Rows are points. To make a cloud, some directions were put in groups of two or more. Within a group, all points are equally far from the middle, so they leave a hole (a ring in 2 directions, a hollow ball in 3). The other directions are filled evenly. Then the cloud was stretched, turned, moved and blurred a little. Count the holes, and give their numbers of directions, smallest first.
(in the rows, 128 means zero)

Cloud (14 x 2):
[[183 154]
 [112 194]
 [ 73  99]
 [187 143]
 [141  70]
 [180 162]
 [ 94  78]
 [ 81  89]
 [173  90]
 [177 165]
 [187 118]
 [ 68 159]
 [186 113]
 [ 71 102]]
Holes: 1 (2)

Cloud, 22 rows:
[[139 110  99]
 [175  97  87]
 [130 181  77]
 [139 121  69]
 [128  98 174]
 [138  55  88]
 [129  29 111]
 [193 130 127]
 [138 195  88]
 [135  40 186]
 [ 96 142 121]
 [ 99  32 175]
 [125 187 145]
 [135 110 115]
 [139  85  82]
 [121  77  21]
 [ 59  81 118]
 [123 127  99]
 [144 118 202]
 [ 90  96  84]
 [176 154  49]
 [168 117 187]]
Holes: 0

Cloud, 30 rows:
[[155  68  94 134]
 [104 115 162  46]
 [153 191 145  83]
 [107  86 165  70]
 [130 180 169  68]
 [ 60 155 118  73]
 [195 134 170  94]
 [ 80 173 167 154]
 [165 187 102  95]
 [206 123 148 100]
 [172 100  73  56]
 [125 112 213 145]
 [115 126 190  56]
 [193 128 174 101]
 [ 53 128  77 117]
 [ 74 110 201 158]
 [176 176 145  73]
 [149  64  96 123]
 [ 72 119  58 133]
 [ 88 139  50  87]
 [145 114 214 122]
 [ 54  86 145 148]
 [ 69 181 158 113]
 [ 39 137 108 120]
 [165 148  48  69]
 [136 145  74 164]
 [135  60 107 102]
 [139  60 100 117]
 [ 88 184 160  87]
 [194  87 107 117]]
Holes: 2 (2, 2)

Cloud (76 x 8):
[[ 82 183  78 103 145 117  88 125]
 [150 159 133 162  94 125  68 124]
 [105 111  93 123 227 126 127 166]
 [111 142 211 104 149  88 134 128]
 [ 61 182 146 122  34 108 133 135]
 [112 165  91 126 112  79 157 128]
 [ 47 129 136  43 155 129 129 167]
 [ 97  96 123  98 167 165 170  66]
 [ 51  95 108 128 112 118 128 105]
 [165 143  93 123 163 134  65 162]
 [101 111 156 113 157 140 171  78]
 [128 148 177 183  96 165 121 173]
 [151 146 143 164  67  76 123 188]
 [ 88  87 114 105 156 137 182 116]
 [173 112 127 133 110 140  82  78]
 [118 190 158 119 127 111 121 128]
 [118 130  90 103  75  81 108 140]
 [167 147 156  96 175  82 175 127]
 [ 90 141 120 130 100 114 162  74]
 [126 144 206  82 102 169  61 140]
 [139 151 132 136  43 192 134  95]
 [ 85 109 130  83  93  69 162 137]
 [165  93 186 163 114  97 122 186]
 [187 104 197  99 133 100 143 179]
 [ 97 138  87  93  81  93  92 128]
 [ 95 218  85 132 166 101 111 155]
 [ 93 158 109 124   7 119 125 121]
 [115 123 177 132 197 130 171 130]
 [107 207 189 138 141 110 168 146]
 [106  56 158 176 117  89 172 102]
 [170 153 142  77 139 137 164 116]
 [ 79 129  93  91  65  79  57 146]
 [144  86  56 150 117 109  64 145]
 [ 73 132 114 107  56  80 138 119]
 [ 64  81  78 122 126  74 138 124]
 [ 79 150 217 125 123 157 205 135]
 [ 96  58 181 160 134  96 124 159]
 [ 78 144 142 127 113 108 124  96]
 [131 148 110 155  88  86  41 136]
 [112  35  70 140 147 126 132 110]
 [137 155 191 144 119 174  72 171]
 [ 45 182 101 108 173 181 107 138]
 [136 156 168 127 106  79 202 123]
 [179 135 173 132 139 206 126 112]
 [121 108 101  88  85 113  86  73]
 [ 64  84 138 134  98 112 188 168]
 [127 155 109 211 133 145 115 174]
 [126 232  77 120 115 155 121 137]
 [141 171 187  97 105 164 122  88]
 [160 182 148 160  94  97 125 130]
 [108 172 125  74 150  96 156 175]
 [171 127 150 132 135 187 147 144]
 [123 124 163 103 134  54 133 135]
 [165 186  95 111 159  92 165 148]
 [ 44 124 148 134 148 150  79 132]
 [138 141 139 185 167 167 160 152]
 [ 52 101 139 186  66 160  90 123]
 [121 154 120 134 160  95 101  75]
 [137 108 114 116  35 158 150 115]
 [133 120 114  91 135  63 159 125]
 [168 156  76 122 149 188 168 178]
 [166 154 135  59 166 140 133 150]
 [ 73  87 112 119 108  92 143  84]
 [106 154 128  40 153 140 183 139]
 [ 80  90  86 156  92 150 190  62]
 [ 57 135 173 123 131 209  84 189]
 [151 104 115 113  91 179 162 143]
 [153  71 115 112  96 158 158 138]
 [133  94 220 142 135 158 142 178]
 [ 71 138 158  50 145 161 206 152]
 [ 89  95 107 107 170 142 166 122]
 [ 93  97 105 120 116 209 140 134]
 [148  84  45 196 119 113 197 137]
 [152 116 134 142 142 123 150 222]
 [150 109 122  80 172 200 112 168]
 [ 95  86 156 125 154 139 170 171]]
Holes: 1 (2)

Cloud (100 x 9):
[[160  93 193  87 175 193  97  73 130]
 [174 120 141  57 129  99 144 152  86]
 [178  36 116 101 101 148  73 125  93]
 [190 182  88 132  99 142  75 182  91]
 [123 176 122 137 187  93 177 146 123]
 [155 154 171  83 129  91  95  83 126]
 [123  67 163  95 115 214 118  84 156]
 [136 124 186  80 159 124 163 122  51]
 [106 161 145  71 117 136 119  96 117]
 [111 127 150 131  63  46 156 179  67]
 [ 92  93 121 114 156 139 197  45 102]
 [177  58 122  99 146 113 107 131 133]
 [ 47 176 155  79  87 113 168 162 130]
 [152  70 152 141 221 168 192  81 139]
 [132 223 181  68 154 101  89 156 169]
 [119 142 189  75 135 156  55 165 161]
 [188  91 166 109  90  66  91 119 181]
 [178  29 122 115 130  90 129 115  64]
 [144 133 116 134 126  69 185 143 101]
 [136 138  71 126 121  70 166 139 109]
 [128 178 105 121 122 176 161 170  99]
 [123  90 140  99 158 156 186 111  56]
 [137 132 128 148  84 168 102 178  53]
 [163  52 129 146 112  67 189  96  95]
 [ 83 129 164 115 139 174 130 149  89]
 [109 110 124 154  76 110  65 167  30]
 [141 104 179 119 140 164 124  55 151]
 [106  89 142  60 165  35 121  90 103]
 [118  57  96 104 187 159  81 108 144]
 [ 67 170 172 151 144 169 126 104 128]
 [167 119 139 179 140  97  63  81  92]
 [121  64  66 135 149 151 113 111 133]
 [110 100 115 134 140 124  70  69  86]
 [155 110 108 177  93 159 118 153  92]
 [172  34 171 113 145 193 132 119 141]
 [ 84 155 116  81 148 100 146 162 131]
 [146 171 150  81 137  71  75 172 138]
 [158  49 122  74 120 150 130 127  99]
 [132  63 141 107 165 153  80 123 113]
 [ 76 134 114 202 209 129 132 140 115]
 [207 109 119  85 199 155  99  73 117]
 [121 123 153 110 133  55 158  60  87]
 [152 148 196  78  70 143 103 107 189]
 [ 96 112 104 122  93  83 127 172  65]
 [105 206 175  93 123 105  76 121 128]
 [146 169 151 159 179 183 153 164  89]
 [116  60 106 119 231 149 177  85  87]
 [  7 156 115  72  81 141 121 154 132]
 [141 171 154 131 147 147 124 180 100]
 [178 135 112  98 190  79 121 182  63]
 [113  59 124 166  87 152 163 118  57]
 [ 85 163 139 202 148 139 181 122 133]
 [158 173 112 143  71 142 138 130 100]
 [203  81 137 102 161 150 111 103  79]
 [193  64 128 126 169 166 189 138  92]
 [ 98  82 116 113 157  53 146 113 196]
 [166 129 192  83 167 177 141 169  85]
 [155  97 192  81 184 187 137 108  90]
 [113 146 101 128 129  82 154  79  95]
 [122 175  81 109 114  98 156 187  80]
 [150  77 185 140  95 110  94 103 103]
 [171  52 177 148 115 119 212 108 136]
 [ 37  99 125  88  63 160 140 129 127]
 [193 117 140 142 146 180  56 199  93]
 [179 160 120 154 137  84  46 134 149]
 [152 165  85 165  91  93  87 154  87]
 [129 103 194 150  98 140 128 108  91]
 [ 85 173 134 120 136 135  85 104 114]
 [182  56 120  97 149 113 163 154  31]
 [106  59  86 115 137 178 143 148  26]
 [134 125 135  40 179 196  95 103 186]
 [107 114 116 118 122 166 177 138  33]
 [129 169 139 166 175 145  70 116  76]
 [190 137  98  91 136  77 166 222  84]
 [ 77 232 157  61 107 159 133 157  95]
 [189 116  69 168  97  89 125 149 121]
 [157 194 190 131 231 143 133 136 117]
 [160  76 163 174 113 190 127 141 136]
 [110  36 124 136  69 150 134 146  80]
 [173 132 180  82 200 120  77  86 108]
 [ 79 168  98  97  72 141  65 114 129]
 [155  37 126 131 122 232 167 154  86]
 [138 188 168 100 121 195 117 131  52]
 [145 114 102 153 165 158 135  74  74]
 [106 117 111  94  80  91  73 125 113]
 [209  23 143 140 162 112 124 125 124]
 [153  65 145  63  72 119 135 120  77]
 [176  69 144  82 122 166  53 147  88]
 [135 125 142 130 110  78 122 131 185]
 [186 121 108  83 140  79  66 218 120]
 [130  82 145  87 141  44 154  84 163]
 [171  35 129 100 166 119  52 145 116]
 [ 84 121 172  51 145  95 113 120 143]
 [ 63 137 123 134  98 151 186  62 132]
 [214  78 119 112 117  38 158 132 146]
 [ 93 120 108  62 123  86  83 164 117]
 [156  51 118 141 155 111 145  87 122]
 [ 90  56  85 163 136  89 138  70  98]
 [102 214 141 130  93 157 114 116 114]
 [101  81 101 129 196 129 145  93 134]]
Holes: 0

Cloud, 94 rows:
[[ 72 132 155 159 167 185  88 127  28]
 [132 172 104 163  58 161 163 163 176]
 [ 74  45 157 114 109 128 157  96 135]
 [124 127 122 198 149 146  23  97 100]
 [156 143 101 155  86 122 170 208 139]
 [ 78 166 101 161 126 111 130 103  38]
 [106 140 160 134  54 228 133 124 137]
 [108 116 119 122  69 169 176 121  19]
 [159 106  74  60  71 149  98 210  84]
 [ 45 128 125 144 134 106 182 145  43]
 [101  92 220 145 113  88 172 142 198]
 [172 113 216 147  87  79 111 136 127]
 [161 116 163 103  95 175  45 181 141]
 [ 58  58  85 133 123 177 134 116  98]
 [ 40  87 167 187 137  89 168 103 140]
 [113  90 164  90 115 127  64 173 175]
 [ 74  99  96 115 129  55 106 159 160]
 [111 174 129 129 105 184  67 128 179]
 [ 65 100 163 211  83  92 191 144 114]
 [ 76  43 114 146 160 171 148 178 101]
 [ 59 120  73 100  98 207 122 158 155]
 [143 106 109 100 111 204  85  79  54]
 [149 114 147 180  83  46 119 118 159]
 [180 153 104 130 115 193 161  79 129]
 [ 79  82 158 132 141  60 122 158  43]
 [101  74 148 220  62 145 136 173  76]
 [137 143 160 165  83 176 155 172  44]
 [ 46 141 142 107 162 149 119 174  69]
 [ 91 110 197 158 155  57 172 141 145]
 [180  36 144 120  68 138 127 148 140]
 [104 115  97  97  82  46 109 173 109]
 [122  68 226 143  87 129 142  95  94]
 [167  86 166  79  97 184 108 124 162]
 [ 88  53  89 156  79 118 135  99 101]
 [103 109 114 126 206 147 116 112 107]
 [ 71 132 106 155 125 203 215 120  64]
 [109 142 151 164 138 200 121  55  63]
 [162 128 126 223  99 176  75  94  83]
 [168  61 158  84  91  75  95 188  98]
 [133  98  17 149 104 192 127 122  77]
 [178 102  93 174  44 132 103 191 147]
 [103 137 158 145 130  83 133  93  35]
 [ 81 204 120 129 117  93 156 147 113]
 [139 139 122 147 178 100 137 196 110]
 [102 158 106 147 114 246 162  73 108]
 [162  65 114 164  49 169  94  97  88]
 [ 76 159 166 162 137 210 135 132 118]
 [ 67 157 148 109 106 106  86 158 189]
 [103  99  74  61  90 144 177 164  55]
 [149 121 152 168 120 124 193 175  33]
 [145 133  49 133  61 196 135  93 150]
 [ 33 122 125 160  56 135 201 137 114]
 [ 87 103  61 111 154  76 101 174 140]
 [120 157 140 197  84 175  60  87 127]
 [171  96 131 142 124 186 145  61  87]
 [148 151 103 139 103 126  22 134 145]
 [116 104 126  98 111 170 158 230 122]
 [180  79 164 165  87 198 116 121  29]
 [ 46  82  70 132 124 194 113 134 126]
 [ 79 121 146  87 156 126 210 112  58]
 [148 106 115  90 186 111  97 137 108]
 [ 86 109  39  65  84 151 117 155 124]
 [118 125 150 143  25 111 160 112  71]
 [210  82 117 138 150 111 105 146  61]
 [167 157  97 137 132 179 171 157  59]
 [182 158 177 110  82 157  96 139 129]
 [107 142  93  82  92  74 107 136 186]
 [143 134 143 180 167  70  96 198  64]
 [135 130 142  94  57 128  98 213  94]
 [ 89 112  56  89 166 130  89 125  64]
 [181 117 130  58  67 144 178 134 106]
 [ 93 148 147  96  56 116 157 194 142]
 [ 62 100 146 105  86  64 103 145 107]
 [181  35 161 152  98  98  67 144 109]
 [126 173  98 121 117 103  60 189  51]
 [141  74 208 137 122 139 153 194  63]
 [ 69  64 133 109  92 167 225 104 111]
 [ 93 108 117 130  62  84  81 101 184]
 [152 160 104 101  97 129 194 172 179]
 [ 85 108  72 101  60 158 185 194 139]
 [189 122 166 146  63  99  69 140  96]
 [125 122 114 185  84 119 118  68  53]
 [154 130  66 175  99 159 184  90  83]
 [144 117 164 226 125 101 106 147  29]
 [155  78 100 157  99 249 113 122  90]
 [133 112 151 177 108 180  95  76 199]
 [146 112  95 173 137 180 150  65  76]
 [ 80  65 121 168 158 173 161 163  21]
 [ 97 142  46 149 105 151 112 141   8]
 [ 90 180 116 122 108 162  60 180  77]
 [124  97  85 155 130 157 138  81 194]
 [112 150  48  98 120  96  80 206  90]
 [211 120  79 123 111 126  90 153  80]
 [130 132  81 155  83  79 108  82 130]]
Holes: 1 (8)

Cloud, 86 rows:
[[119 148  94 130 155 205 107 135 158]
 [118 117 212 211  87 176 151 171 172]
 [138 137 123 207 173 154 117  78 171]
 [150  97 170 174  94 145 142 148 188]
 [162  84  82 138 158 152  97  41 162]
 [145  88 102  97  98 163  80 118 133]
 [142  86 162 170 156 177 136 123 128]
 [117 170 122 136  92 166 138 122 168]
 [189 161  86  84 123 121 151   9 132]
 [164 119 185 164  99 177 136  71 144]
 [177 125  82 135 152 142 157 127 118]
 [206 124 110 120 164 127 170  85 142]
 [107 138 140 112 101 183  79 181 125]
 [134 125  77  97 175 160  93 124 130]
 [141 123 188 155 149 176 124  87 138]
 [ 70 169 157 155 130 188 113 146 132]
 [ 95 126 134 144 144 179 158  89 147]
 [154 157 121  73 180 129 157 134 102]
 [166 170 149 113  82 140 106 133 174]
 [146 135 135 123  88 214 142 141 118]
 [134 129 148 151 172 110 141 155 144]
 [201 132 182 165 103 143 136  83 151]
 [ 83 146 104 128 150 121 129 163 126]
 [112 122 147 175 113 187 108 116 146]
 [178 107 125 103 129 171  89 152 160]
 [194 142 176 142  62 173 157 122 158]
 [ 88  82 131 174 159 195 125 142 131]
 [168  98 116  68 152 138 155  89 149]
 [165 132 198 136 107 142 170 123 132]
 [151 130 140 113 108 200 168 117 131]
 [128 172 119 146 116 150 145 132 100]
 [125  94 173 170 179 109 126  90 122]
 [117  68 174 147  95 173 111 120 104]
 [142 114 212 184  90 180 144 166 155]
 [147 102 168 156 117 120 169  88  86]
 [158 117  65  90 157 174 107  98  91]
 [165 112 134 155 116 112  88 170 101]
 [143 121  70  86 112 110 117  74 116]
 [ 78 136 122 119 140 155 119 144 142]
 [169 151 121  89 119  86 124  41 148]
 [133  91 103 129 165 151 174 113  90]
 [103 110 200 153 107 139 135 169 164]
 [152  77  86 138  91 176 103  82 131]
 [166 121  76  83 166 120 110  13 129]
 [173 178 116 100  84 183 138 113 116]
 [141 177 161 112 157 152  88 124 116]
 [132  44 156 123 147 182 113 116 135]
 [133  86 189 153 111 124 120 148  96]
 [ 97 144 136 131 133 137  81 174 118]
 [151 129 148 154 133 125 144 181 112]
 [140 162 122 113 123 111 149  98 144]
 [128 116 149 134 154 125 108 119 158]
 [121 134  97 161 129 176 137 134 131]
 [132 119 147 168 131 137  92 105 200]
 [111 120 151 178 133 139 144  93  98]
 [104 125 119 156 155 185 134  71 184]
 [195 111  79 142 166 129 166   7 147]
 [122 166 141 122 130 110 125  79 174]
 [ 86  95 102 173 161 138 116  88 122]
 [119 100 219 132 123 130 124 119 103]
 [136 137  76 135 129 138 141  99 179]
 [161 135 202 147 104 130 172 106 140]
 [166 125 130 181 152 132 161  82 140]
 [134 100 104  79 160 195 100 137 132]
 [ 98 121 140 154 142 125 131  54  95]
 [140 113 157 148 117 133 126 194 127]
 [153  71 133 142 211 132 163  63  82]
 [139 150 112 101  72 178 105 100 143]
 [ 95 138 127 101 108 139 148 114  76]
 [217  55 129 124 123 139 139  97 141]
 [121 132 123  76 134 140 114  81  90]
 [ 91 169 155 139 135 119 171 105 143]
 [107 136  58 132 159 104 140 123  93]
 [158 159 135 144 177 175 168  89 129]
 [142  93 140 181 132 178  97 128 158]
 [117 145 154 120 125 149 158 121 180]
 [143  88 170 158 130 177 174 100 131]
 [145 110 101  83 148 123 173  79 108]
 [148  54 141 166 119 128 127 163 131]
 [146  98 142  84 136 103 136  98 117]
 [150 172  71  81 166 134 126  94 102]
 [115  47 135 187 150 184 142 174 120]
 [ 73 142 134 138 128 112 162 100 130]
 [177 129 107  81  84 160 124  91 181]
 [141  86 175 162  83 100 147 120 142]
 [146 137 186 178  75 149 127 189 162]]
Holes: 1 (3)

Cloud:
[[129 103 107 124 156 103 149 136 235]
 [102 118 134 105 200 123 108  88  97]
 [ 57 132 155 133 153 146 137 154  72]
 [200 116  93 197 128 130  85 150 148]
 [159 132 105 142 134 151  51 154 103]
 [135 132  63 113 145 113  82 110 138]
 [139 125 147 131 111 114 130 160 223]
 [130 119 153 184 141 101 136 199 149]
 [ 99  85  98 169 151  73 107 116 165]
 [104 145 123 157 120 188 101 104 181]
 [103 120 172  73 126  65 126 111  93]
 [189 194 169 141 161 175 117 123 176]
 [135 133 120 149 105 113 110 177  93]
 [204 156 157 118 125 178 113 153 173]
 [139 100  95 177 110 145 166 167  78]
 [126 164 146 172 163 118 170 164  61]
 [199 114 193  81 139 144 102 117 162]
 [129 103 112 100 167 140 108 164 154]
 [118 122 139 157 120 103 148 230 175]
 [116 124 133  52 110  91  79 190 126]
 [ 35 142 171 109 169 147 101 115  84]
 [ 65 193 115  95  97 127 109 147  84]
 [ 76  99 169 136 141 158  64 120 178]
 [ 85 186 151 151 110 101  79 179  98]
 [181 110 173 150 116 121 118 152 229]
 [101 134 155 118 104 194  94 146 178]
 [ 92 134 139  99  95 107  70 145 244]
 [ 79 135 106 127 118 175 106 148 196]
 [122  95 107 192  85 140 101 140 138]
 [147 181 108 155 116 107  86 143 183]
 [ 22 162 173 188 159 124  86 128 119]
 [148 102  94 213 118 140 143 122 163]
 [164 139 108  68 151  38 122 148 102]
 [126 121 126 115 162  66 134 144 114]
 [ 79 117 117 113  72 126 177 121 144]
 [194 102 187  96 164  94 167 123 124]
 [100  99 117 151 140  95  55 106 162]
 [114 169 161 167  93 130 101 165  85]
 [124 178 226 122 154 166  81 114 170]
 [141 124 138 149 157  76  79 174 184]
 [ 94 182  83 226 173 149 128 144 156]
 [ 88 127 161 124 152 104 160 125 209]
 [166 155 151  98 110 148 170 103 124]
 [ 89 177 111 105 184  95  75  83 116]
 [116 165 126 230 149 139 122 130 143]
 [ 57 154 193 186 132 173 166 156 172]
 [ 64 134 170  79  68 121 152 140 174]
 [111 143  97 142 108  47 136 157 145]
 [129 131 125 191 126 104 147 134 125]
 [168 151 148 100 215  37  99 116 155]
 [115 179 139 190 122 184 160 152 149]
 [ 89 120  72 236 148 163  96 149 142]
 [159  71 180 126 111 133  94 133 180]
 [133 165 148  88 119  90 195 184 165]
 [203 193 108 108 151 152 140 134  93]
 [110 137 163 147  97 152 225 136 139]
 [163 146 123 157 110  99 128 150 237]
 [104 123  92 132  69  86 202 176 170]
 [147 147  84 184 121 116  54 160 160]
 [173 187 157 127 112 135 147 123 130]
 [138 138 140  81 129 134 155 116 173]
 [173 111 157  57 146  67 172 146 169]
 [172 100  86 220 138  90 119 180 160]
 [177 175 130  23 109  57 154 142 169]
 [ 94 153 103 184 153  93 157 155 249]
 [ 67 132 195  52 127 147 103 121 118]
 [146 129 133 130 225 102  97  85 126]
 [ 77 141 174 152 150  78 148 141 106]
 [ 84 159 179 188 196 118 150 159 123]
 [125 153 162 121 111 190 202 131 109]
 [ 99 108 172  87 111 101  71 142 147]
 [176 160  60 129 120 115 134 192  98]
 [103 144 143 135  85 159  86 163 213]
 [181 137 124  99  85 103 151 125 112]
 [131 175 129 108 156  67 138 142  84]
 [157 152  89 202 110  81  93 176 182]
 [105 104 126 196 174  93 114 143 164]
 [124 169  80 204 131 118 142 181 205]
 [ 88 151 102 200  98 167 103 151 141]
 [118 178 155 146 187 113 147 123 215]
 [191 104 101 102 156 132 159 149  49]
 [228 161 126 101 120 133 172 131 124]
 [181 112 147  93 124  93 137 152  78]
 [123 105 107  85 172  84 114  92 106]
 [ 65 111 135 166 105 118 126 169 100]
 [ 47 149 228 124 111 110 150 141 170]
 [109  94  68  66 132  74 136 138  89]
 [128 117 134  76 160 111 175 137 170]
 [126 164 139  96  92 137 178 181 144]
 [156  78  66 114 111 115 156 160  79]
 [158 145 179  97 172 138 181 154 116]
 [127 130 144 114 111 140 151 199 163]
 [139  91  93  89 175  99 141 137  91]
 [155 106 203  66 155 166 152  90 116]
 [133 190 182 170 102 137 103 117 198]
 [166 155  79 151 174 104  92 138 126]
 [ 93 125 192  44 101 137 168 115 137]
 [134 179 153 121  95 125 115 144  74]
 [113 156 156  71 142 143 107 149 162]
 [ 85 185 122 131 117 167  72 109 145]
 [101  70 146 154 130 122  93 137 166]
 [141  97 103 133 118 174  70 124  89]
 [145 106 108 182 147 136 173 133 231]
 [172 143 104 184 125 103 164 154 215]]
Holes: 1 (2)
